Every row gives one point. Before rounding, the points of a table are all equally far from one centre. They may lie mostly on one side of it. Write the centre, to within rounding.
In the rows, 128 means zero.

Points:
[[185 131  94]
 [174 129 129]
 [184 138 119]
 [185 131 114]
 [187 144 111]
 [184 156 100]
 [183 157 114]]
Centre: [154 141 104]

Points, 12 rows:
[[129 165 143 161 169 175]
 [149 148 138 171 142 186]
 [128 143 149 167 153 206]
 [160 171 150 143 154 153]
 [107 152 116 152 126 149]
 [106 189 132  94 153 181]
 [128 185 143 150 144 181]
 [151 129 119 156 143 214]
 [159 151 153 109  92 164]
 [128 126 170 130 142 230]
 [138 130 126 157 116 212]
 [148 129 119 154 183 183]]
Centre: [130 133 139 112 143 177]

Points, 16 rows:
[[138  97 133  97 111 203 103  54 143 117  95]
 [140  75 105 149 123 128  82  81  91  79 119]
 [173  74 138 127 125 155 100  72 129  82  98]
 [180  64 108 113  96 180 107  90 138 115 105]
 [156  78 126 126  98 199 113  81 157 107  93]
 [170  77 107 134 124 179  85  91 167  93  91]
 [185  92 148 118 117 151 128  66 147 124 132]
 [165  79 154  89 114 146 133  84 160 128  89]
 [159  65 138 132 119 179  83  78 104  99 100]
 [117  71 108 135 111 133 121  63 102  80  93]
 [197 118 123 120 102 155 113  56 157 120 126]
 [160  62  97 109 108 132 130 102 154  96  80]
 [179 117  66 137  86 192  98 109 159 135  74]
 [148  92  58 114  94 134  75  62 133  97  97]
 [122  77  76 145 114 152  81 146 154 133 144]
 [168  77 127 134 138 146 139 103 191 134  96]]
Centre: [132 125 111 133 121 141 101 100 127 143  94]

Points:
[[180 124 119  99 101  62 218 123 158 117 143 166 147 148]
 [206 113 135  94 165  68 148 110 190 142  88 141 182 104]
 [171 136 135 105 128  48 150 143 150 180  84 132 141 100]
 [130 138 130 133 156  64 173 127 215 163  84 120 156 110]
 [198 161 146 112 161 118 182  86 163 152  98 152 114 137]
 [188 109 155  87 176  92 152 133 186 131  97 150 128  77]
 [154 118 149 183 134  78 196 119 192 125 124 160 106 143]
 [148 148 131 100 136  69 115 143 172  85 106 130 127  98]
 [142 120 162  70 171  87 126 131 188 144  96 154 116 143]
 [102 135 155 133 152  64 182  70 158 159 147 197 180 123]
 [179 134 158  95 124  88 150 107 177 161 132 165  87 130]
 [120 147 126  67 140  84 169  95 176 122 137 126 155  50]
 [138 151 120  73 130 101 187 152 160 158 132 109 103 111]
 [ 86 103 152  68 178 118 159 143 178  89 124 109 125 112]
 [152 108  97 101 173  83 142 123 194 199  98 142 124 166]
 [131 160 160 108 168 103 185  78 191 173 105 107 138 126]
 [130 103 146  97 188  82 145 161 143  77 145 140 119 107]]
Centre: [132  83 116 125 130 124 154  97 139 133 116 136 155 122]

Points:
[[112 121 106 155  85 123 102 104  92 122 156 143 147 104 122 110 102 102
   76 101]
 [141  98  87 164 132 125  76 138 147 139 179 145 132  99 162  63 133  97
   38 103]
 [129 143  67 142 106 138  81 167 122 120 160 157 162 129 154  94 128  70
   64  93]
 [139 125  71 134 151 129  91 178  90  79 135 137 135 113 146  61 124 115
   53 101]
 [111 130  68 116 143 139  70 136 112 112 172 155 191 122 128  73 120 133
   85 116]
 [115  96  91 137 104 136 111 150 120  79 183 183 167 108 149  77 140 145
   79  97]
 [ 91 144 100 170  82 114  54 125 144 120 171 154 145 113 156  75 124 125
   68  76]
 [121 105  78 149 106 142  78 143 123 124 182 156 171 108 150  62 153 120
   50 104]
 [100 105 106 137 136 154  75 136 130 136 156 163 150 127 173  75 121  99
   25  69]
 [154  92  50 107 117 136  96 155 117 124 149 145 121 121 161  68 134 114
   74  41]
 [106 131  81 131 116 126  86 149 103 137 182 166 146 103 173  63 127  94
   56  63]
 [ 94 112  80 137 122 104  98 135 115  84 137 162 174  95 163  79 152  80
   73  61]
 [162 105  94 175 128 133  73 122  99 130 144 161 157 123 139  69 187 121
   56 118]
 [ 95 114  78 129 103 128  85 143 104 121 168 157 106 130 162 122 110  73
   72  89]
 [ 92 108  93 154 141 130  69 144 106 109 186 151 161  97 153  60 131  83
   64 100]
 [101 122  84 131 106 134 107 139 130 131 197 147 188 139 142  97 140 100
   77  71]
 [101 124  68 130  99 117  84 152 149 119 168 170 148 103 130  73 141  91
   72 116]
 [127 124  92 177 103 145  79 123 116 102 186 129 104 116 147  65 128  90
   60  81]
 [ 94 112  73 160 143 147 107 141 132 134 148 136 149  84 142  57 128  99
   44  71]
 [104 102 102 156  93 135  97 140 132 110 157 139 180 117 141  62 123  78
   55  93]
 [107 102  86 158  78 130  79 122 120 121 178 167 148 129 153  97 127 140
   65 124]
 [ 95 106  48 153 124 126  63 153 127 144 115 143 148 129 165  45 165  96
   63 105]
 [147 125  82 160 131 151  71 195 110 108 152 142 132 122 121  79 132 127
   62  62]
 [106 109  94 139 103 130  91 180 111 124 153 140 165 111 151  52 109 100
   48  96]
 [ 93  85  81 146 140 109  93 165 130 117 131 141 147  73 143  96 131  85
   58 101]
 [146  97 108 171 124 135 106 139 116 115 186 177 131 112 127  49 142  94
   61 102]]
Centre: [121 118 117 143 139 130  98 138 129 127 132 138 129 130 164  82 143 123
 118  93]

Points, 28 rows:
[[121 181 163  97 137 133 108 107  91 155 131 131 126 232 157 116 100 133
  106 121 163 154 120 109]
 [ 76 180 155 128  88 106 108  35  66 163 109  97 123 210 148  98 158 166
  114 141 119 174 152 123]
 [113 162 170  68 104 138 166 111 117 140  89 130 122 206 147  69 115 134
  124 137 139 149 138 129]
 [ 87 165 148  88 119 107 123  48  97 192  78 136 137 213 131 119 118  96
   67 131 135 152  96  86]
 [150 164 103  62  93 101 129 112 126 177  61 132 158 177 109 101 103 111
  103 159 147 145 165 147]
 [114 198 164  91 125  94 112  95 130 174 113 134 144 232 125 111 121 156
  133 167 122 146 141 128]
 [118 190 170  94 101 127 128  69 109 185  70 139 202 163 133  97 117 137
   89 185 124 130 101 170]
 [152 141 169  93 103  89 126 108 139 162  70 132 129 203 169  82 109 131
  102 165 104 153 131 131]
 [147 157 114  87 100  93 110 107 111 171 110 114 179 218 141 112  97 165
  117 164 143 144 109 164]
 [136 130 107 123  80 133  83  93 101 173 107 126 196 193 109 134 124 164
   92 119 151 186 147  97]
 [104 148 162 121  93 124 131 112 110 142 110 159 174 240 108  75 120 116
  118 153 134 115 132 154]
 [128 171 140 124 117 135 167  78  93 160  80 101 178 225 160 109 122  92
   93 154  90 155 136 137]
 [128 143 146  89 117  69 164  75 151 124  98 136 118 201 146 118 126 103
   88 156 139 149 121 152]
 [ 91 151 172  70 120  89 129  91  72 134 132 143 145 179 148 111 163  96
  119 212 129 124 126  69]
 [113 131 169  97  62 113 103 107 102 157  59 140 168 201 100 121  99 129
   73 178 117 147 139 114]
 [102 175 164  70  70  94 115 112  89 145 106 154 157 172 157 100 126 144
   84 180 133 125 162 156]
 [ 66 175 145  90  69 109 121 100  93 156 109 122 137 189 148  92 103 106
  108 146  94 166  83 127]
 [147 187 164 112  99 108  87 101  74 164 110 111 130 218 138 131  68 162
  107 157 115 137 141 131]
 [114 171 116  81  97 129 108  73 110 140  88 105 161 174  97 134 110 118
  103 117 146 194 137 176]
 [ 65 156 136  87 134 131 136 118  80 134  76 127 111 222 116 102 125 108
  127 181 106 146 115  99]
 [122 177 181 103 114  84 113 123  99 150  99 135 160 208 139  97 140  93
  163 194 147 140  92 116]
 [108 201 109 101 105  97 140  63  95 221 128 119 150 214 158  94 131 148
  108 134 125 122 146 149]
 [139 159 120 143  98  81 130 116  96 187  46 172 124 143 158 137 148 165
   98 202 144 159 129 103]
 [ 85 153 175 117 134  94 100 103 105 133 153 138 161 216 102 146 110 110
  124 170 130 173 148 131]
 [133 179 169 105  82  89 149  90 107 187 112  99 190 174 105  90  90 139
  107 141 135 169 158 116]
 [ 79 198 164 111  72 121 149  91  90 164  75 142 168 189 131  66 115 137
  112 137 109 142 144 110]
 [ 90 117 153  98  94 126 136  82  76 158  77 142 144 217  99  59 142  83
  126 186 108 148 119 112]
 [ 90 195 165  87  96 114  86 110 108 180  75  91 145 180 109 109 143 102
   59 184 143 129 117 100]]
Centre: [108 129 135 137 113 127 117  77 102 169 104 112 136 142 136 127 128 120
 133 156 143 113 135 121]

Points:
[[164 123 161 128 160 129 175 107 100  62 109  87 143 133 163 108 165 103
   99 134 119  87 120 214]
 [157 105 165 114 146  82 191 118 118  56 127  90 141 179 163  88 164 143
   82 156 118 103 180 203]
 [146  96 147 116 136  89 156 101 113  80 127  81 124 119 117 108 145 112
  137 148  97 104 122 239]
 [155  88 193 137 138 117 169 102  87  51 118 115 152 143 122 112 150 113
  145 147 123 122 171 201]
 [126  78 142 119 112 104 165 117 111  77 141  75 134 141 112 112 135  83
  104 150 104  95 145 219]
 [162 130 147 132 150  83 180  91 101  70 154  81 134 149  99 116 156  88
  105 156 103 117 138 222]
 [145  93 137 111 137 104 184 116 123  36 145  48 162 152 106 121 162 119
  149 134  96 117 127 179]
 [176 112 145  98 138  81 174 102 107  80 135  68 144 186 133 130 166 126
  115 123  99 112 103 186]
 [142 119 160 127 146  76 170 102 153  91 142  77 136 141 142 130 141  97
   87 153 108  96 131 228]
 [157  67 113 152 146 100 151  77 106  67 120  71 124 162 121 121 134 106
  145 137  90 128 138 209]
 [161  79 116 105 151  74 165 105 143  49 143  73 173 172 134 122 168 110
   90 135  76 112 165 194]
 [135  91 144 112 122  69 168 105 126  37 178  98 143 132 155 123 159 123
  122 147  85  99 121 207]
 [133 125 154 126 131  91 160  85 125  53 108  78 167 141 118 122 133 115
  165 135  80 112 136 207]
 [185  89 145  93 141  99 162  95 111  55 166  86 103 169 149 118 149 104
  139 161  86 114 121 180]
 [146  96 180 128 119 101 188  95  94  59 152  94 154 142 128 129 161 100
  121  97 112 120 109 178]
 [117  98 161 121 114  78 163 101  98  51 142 100 161 162 143 112 159  80
  149 148  99 160 162 192]
 [144  98 163 103 135  81 171  68 107  59 106  95 160 147 112 114 181 101
  115 123 115 111 121 200]
 [164  85 119 112 147 104 199 111 153  46 142  72 144 109 133 135 150  91
  135 130  69 109 164 179]
 [153 113 169 175  86  80 145  77 133  60 164  73 136 155 141 129 138 132
  122 156 116 107 134 179]
 [139 129 125 164 135 113 199  69 120  65 137  90 141 180 122 114 137  87
  143 172  89 100 141 178]
 [120 140 154 147 138  89 157  96 137  50 139  92 140 161 130 119 164  95
  129 130 134 104  80 169]
 [122 106 154 118 110 105 178  95 118  61 135  64 151 129 133 105 169  79
  111 135  84 106 101 193]
 [159  97 113 146 154  83 150  66 126  43 118  86 137 140 146 107 181  97
  115 166 134  86 125 201]
 [165 113 166 130 141  96 151  81 127  72 128  99 152 166 143 125 144 106
  125 143  74 136  84 212]
 [158  70 104  91 167  76 169  60 106  69 138  59 124 145 156 161 169 122
  105 157 118 113 155 164]
 [121  95 134 104 134 108 169  66 126  71 151  75 129 125 132 115 170 102
  122 131 120 104 138 225]
 [127  82 164 105 151  99 138 111 125  54 157  79 138 162 131  88 182 100
  130 169  96  93 124 183]
 [168  94 127 145 137  94 176  99 105  67 168  62 168 175 131 112 125 130
  109 128  97 109 135 218]
 [127  77 156 142 127 121 171  92 111  59 161  71 150 148 152 130 140  85
  125 146  87 104 131 201]]
Centre: [144 112 124 126 146 105 155  98 123  89 134 109 150 120 140  97 131 135
  99 155 111 141 144 135]

Points:
[[ 76 139 100  91 114  98 227 123 164 109 107 124  88  98 108  98 148 141
  139 192 152 142  86 126]
 [ 64 167 100  96 143 110 213 115 132 110 107  88  90 116  88  84 154 144
  131 183 147 132  83 122]
 [ 91 175 120  99 159  95 241 145 111 112  93 102  96 146  95 110 151 132
  143 177 123 153  75 136]
 [ 75 167  97 111 140  85 200 104 148 102 105  90  71 128 101  97 157 165
   83 182 122 129 113  91]
 [ 80 152 104  90 139 126 195  94 132 104 103  75  85 113  76  78 138 172
  117 160 141 119 114 107]
 [ 91 167 118  83 120 117 172 126 152 137 128 118  84 129  91  79 151 163
  135 202 144 149 118 115]
 [ 89 186 116 101 153 108 208 138 143  82 134  89 123 132 108 116 143 150
  136 208 118 132 101 150]
 [ 93 166 102 100 140 106 206  93 169 108 102 115  50  99  89 101 170 131
  128 185 120 135  91  77]
 [ 88 154  83  82 134 111 233  92 150 106 126  96  94 112  91  89 150 157
  146 179 145 115 120 126]
 [ 80 156 101  83 138 116 196  81 116 110 108 127  60 111 116  70 160 125
  138 167 133 114  93 116]
 [ 70 146  72 103 123 142 194 111 182  95 101 118  92 133 132  86 144 146
  141 142 128 125  96 130]
 [ 90 166  89 121 116 115 207 104 150 135 106  76  85 148  73  95 164 161
  112 196 127 132 143 113]
 [102 161  95  81  99 108 218 103 143 111 126  93  86 105  81  96 153 146
  138 153 136 153 125 145]
 [ 66 165  75 117 136 122 217  87 146 106 122 110  93 133  98 108 163 121
  138 181 167 114 115 124]
 [ 56 170  85  90 132 120 183  75 149 115 128 101 101 123 112 103 163 128
  116 171 130 144  84 141]
 [ 85 161 106  77 129 102 201 116 163 124 115 113  75  93 101 126 167 177
  114 211  94 158 104  96]
 [ 79 123  70  60 142  99 204 116 158 132  90 104  84 103 110  77 164 122
  143 169 129 129 113 105]
 [ 89 191 100  77 154 132 196  95 133  91 118  97 105 156 101  99 156 138
  156 188 142 132 117 129]
 [ 88 162  72  72 114 105 210 115 134 102 112 119  95 126 157 124 134 120
  125 174 104 147 136 149]
 [ 63 153  85  92 145 106 220 106 141 103 112 149  79 107  93 103 151 156
  128 187 148 130 115 105]
 [ 82 168  85  78 118 103 218 108 170 117  95 108  80 124  98 134 151 175
  129 189 131 152 107 138]
 [ 63 177  88  89 133 104 209 107 159 132 100 123  96 101 112 103 156 151
  125 192  94 137  79 102]
 [ 78 198  90  80 115  95 195 104 167 110 119  95 107 133  92 130 141 127
  137 191 124 131 123  91]
 [ 97 136  95  86 147 119 226  94 179 126  93 110  77 130 129  87 156 147
  119 189 122 141 133 137]
 [ 83 128 111  88 105 107 214  74 144 130  81  97  97  86 138  85 159 141
  133 180 117 119 120 125]
 [ 85 163  80  82 144  99 194  98 134 131  98  89  63  79 103 107 163 133
  123 187 129 135  97  92]
 [ 84 176  96  78 109 124 224  96 133 101 103 110  84 127  82 105 169 158
  140 208 123 146 113 119]
 [ 79 162  99  81 123 143 182  94 121 118 128 109  78  95  83  90 129 127
  130 200 100 105 122 119]
 [ 94 165 105  88 124 117 185  86 158 114  94 100  79 131  95  89 153 149
  153 193 143 163 122 113]
 [ 43 167 102 108 115 125 194 116 144 113 124 120  68 124 116 128 162 125
  107 168 145 129 101 149]]
Centre: [125 118 111 107 132 120 181 119 128 117 109 118 114 138 103 145 167 134
 126 163 107 114 103 108]

Points (30 x 24):
[[183 117 120 134 152 109 144 183  60  79 141  87  72 161 112 125 114 141
  158 135 167  86 152 129]
 [138 108 118 141 150 134 101 185  71  99 153  82 129 148 139 106  99 212
  167 129 132  99 172 132]
 [141  98 107  75 147 156 119 166  55 100 168 109 118 157 148  91 115 102
  175 155 188  84 162 102]
 [124 105 112 146 153 139 122 205  40  88 143  83  99 129 151 102 108 104
  165 131 195 124 120 120]
 [ 99  63 139 161  81 123  80 188  93 115 125 130  90 107 150  64 116 145
  153 182 148 112 158 114]
 [139 112 134 185 139 111  50 177  96 129 131  64 114  98 169 102 104 167
  159 138 171 101 164  92]
 [133  74 125 107  86 142 137 142  61  98 139  92  49 184  97  98 104 144
  168 117 191 142 133 113]
 [134  96  87 131 160 110 110 176  93  87 101  89 118 131 131  64 136 103
  183 142 164  71 178 103]
 [109  96 111 126 132 123 112 196 131  86 125  79 103 130 164  93 123 124
  165 113 161 108 135 173]
 [125  97 115 129 177  79  86 192  77  98 132 125  94 102 178  63 115 100
  162 113 148  99 124 115]
 [168  56 121 125 146 102 124 203  60  92 151 122  75 135 168 102 137 105
  180  97 173 138 137 144]
 [ 72 103  91 118 133 124  99 193 125  69 116 114  72 136 138  93 119 105
  175 105 183 104 149  94]
 [124 119 113 109 132 132 123 155  87  60 156  99 118 127 168  98  92 165
  198  98 192  96 117 135]
 [100 111 109 139 135 123 134 129  60  67 150  96  62 125 148  89 100 112
  207 106 186 129 100 112]
 [116  82 131 126 127 118  70 173  78  67 134  98  81 164 128  77 125 127
  159 110 215 125  98 149]
 [102  81 112 118 121  92 128 185  81  92 130  77 165 129 156 148  80 134
  179  98 161 124 146 150]
 [150  62 122 148 162 110 102 168  84  86 137  84  93 184 166 115 136 133
  147  99 165 127 139 158]
 [133 114 139 119 124 126  99 170 102  88 126  79  68 161 150 131  78 169
  223 138 150 105 135 156]
 [144  84  90  86 101 145 122 182  71 105 164  63  71 158 111 153 100 113
  174 174 140 121 181 129]
 [135 130 124 110 146  96 147 153  86 120 144  99 132 144 150  81  83 116
  197 119 148  67 138 106]
 [108  94 139  84 146 147  71 191  99  74 159  90 124 169 106 111 101 177
  192 168 149 105 131 109]
 [126 112 111 140 133 116  95 121  51  25 151 112 118 124 159 112  71 129
  217 137 178 132 174 126]
 [132 122 119  92 156 138 111 139  57  66 172  93  69 164 142 112 117 163
  190  73 122  89 128 111]
 [134 150 139 136 152 129  70 177  83  89 179 132 121 189 166  78 106 122
  157 117 123 124 106 103]
 [137  44 131 136 161 119 117 146 111  84 165 134  73 150  88 136 116 109
  218 119 185  64 158  90]
 [155  59 143 130 177 112 118 193 112  94 142 111 120 158 106  83 109 121
  221 144 155 143 153 131]
 [160  84 147 122 140 133 147 167  41  54 124 111  86  89 135  85 130 145
  160 117 177 105 132 135]
 [179 124 106  70 151 143  88 159  84 100 106  89 111 146 118  56 144 142
  213 115 172 108 117 146]
 [140 112 136 117 105 134 118 139 114 102 130  71  50 162 118  78  74 113
  178 129 181 131 144 145]
 [117  95 183 109 140 119 111 173  87 104 138  48  82 144 128 121 105 157
  185 144 168 121 150 122]]
Centre: [147 100 111 125 114 128  70 133  87 112 135 132 113 112 105 138 123 121
 171 117 136 131 135 109]

Points (30 x 24):
[[105 130 185 138  98  76  80 110 158 174 135 110 114 119  94 152 114  91
  123 141 116 118  34  81]
 [126 113 178 114  91 125  72 112 155 150 129 104 148 162 112 180 120 120
  131  94 144 105  56  92]
 [124 138 143 141 111  53  59 129 124 181 136 101 128 123  78 170 133 159
  109 109 121  95  64  78]
 [113 124 155 108 101  75  47 132 180 186 129 106 151 149 110 192 139 108
  132 136 129 101  86  49]
 [133 110 163 106 101  92  56 114 166 178 126  90 136 131  97 163 174 103
  123 100 157 129  67  62]
 [141 129 146 123 109  64  71 109 163 167 119 125 133 124 101 201 120 114
  107 121 144  89  50  56]
 [111 129 153 150 103 104  75  87 138 182 133 104 118 120  91 172 174 140
  130  91 136  96  86  53]
 [151 130 174 140 125  82  78 128 144 182 145 134 155 141  98 157  96 141
  124 129 176  91  37  66]
 [140 139 137 116 121  83  80 139 157 199 128 148 177  96  82 140 168 117
  135  99 162  87  55  79]
 [130 125 142 158  94  71  65 119 149 186 133 107 135 142  91 151 126 105
  113 106 116  94  42  64]
 [154 121 165 113  76 128  87 141 163 147 112 115 143 149 111 176 136 130
  101 125 149 113  86  39]
 [134 128 142 110 107  68 101 107 173 199 148 115 163 117  98 142 140 122
  147 118 122  86  38  53]
 [107 129 174 126  92 122  64 120 151 170 124 141 139  95  80 160 144  87
  124 112 174  65  67  75]
 [148 129 174 112  87  88  99 146 172 168 108 109 123 129  94 172 130 131
  119  98 122 107  61  50]
 [130 107 160 137 116  76  60 148 176 154 108 122 120 130 128 168 130 134
  134 122 130 113  65  68]
 [112 145 144 103 109  82  93 126 146 154  89 103 173 115  94 170 133  95
  132 103 144  76  45  90]
 [145  96 168 117 107  70  62 112 144 186 127 123 135 106  45 147 123 119
  134 115 153  94  58  38]
 [133 130 175 145 122  67  49  85 131 166 135 116 145 137 105 195 127 104
  118 119 122 109  65  74]
 [117 136 158 124 123  84  95 144 105 138 110  88 130 130 101 174 147  88
  118  72 153 119  75  62]
 [128  99 160 116 104  96  64 132 127 178 113 101 132 139  97 164 128 138
  146 139 155  85  43  73]
 [122 109 188 145 106 122  55 106 134 172 133 100 139 119 104 186 120 139
  121 144 140 121  70  74]
 [122 138 167 114 102 119  64 124 136 147 144 107 147 146 105 142  99 114
  158  92 124  77  64  53]
 [129 134 144 131 100  79  69 132 160 162 106  95 183 157 100 157 158  88
  119 130 140  92  74  29]
 [129 124 137 115 115  89  83 117 176 174 132 132 171 118  98 159 134 130
  109 120 168  73  33  56]
 [130 140 179 105 111  68  65 137 133 192 157 101 141 134  95 156 152  87
  119  85 173 109  70  57]
 [115 120 171 136  97  73  76 110 150 149 126 151 141 159 113 172 159 151
  114 105 151 114  46  75]
 [135 126 183 120 130 102  80 100 174 205 113 139 150 124 109 170 132 127
  133 100 188  87  89  77]
 [126 120 184 127 125 105  74 113 160 147 148  95 129 120 122 137 118 114
  157 103 134 110  42  69]
 [ 89 135 152 119 101  90 100 149 111 162 130 140 127 172  98 158 128 123
   84 117 123 102  50  60]
 [115 109 165 130 120  75  89 114 161 155 109  80 145 110 134 144 129  98
  151  97 167 116  59  79]]
Centre: [119 125 148 125 117  86 109 121 145 151 146 127 149 134  76 143 130 112
 129 134 148 112 113  86]
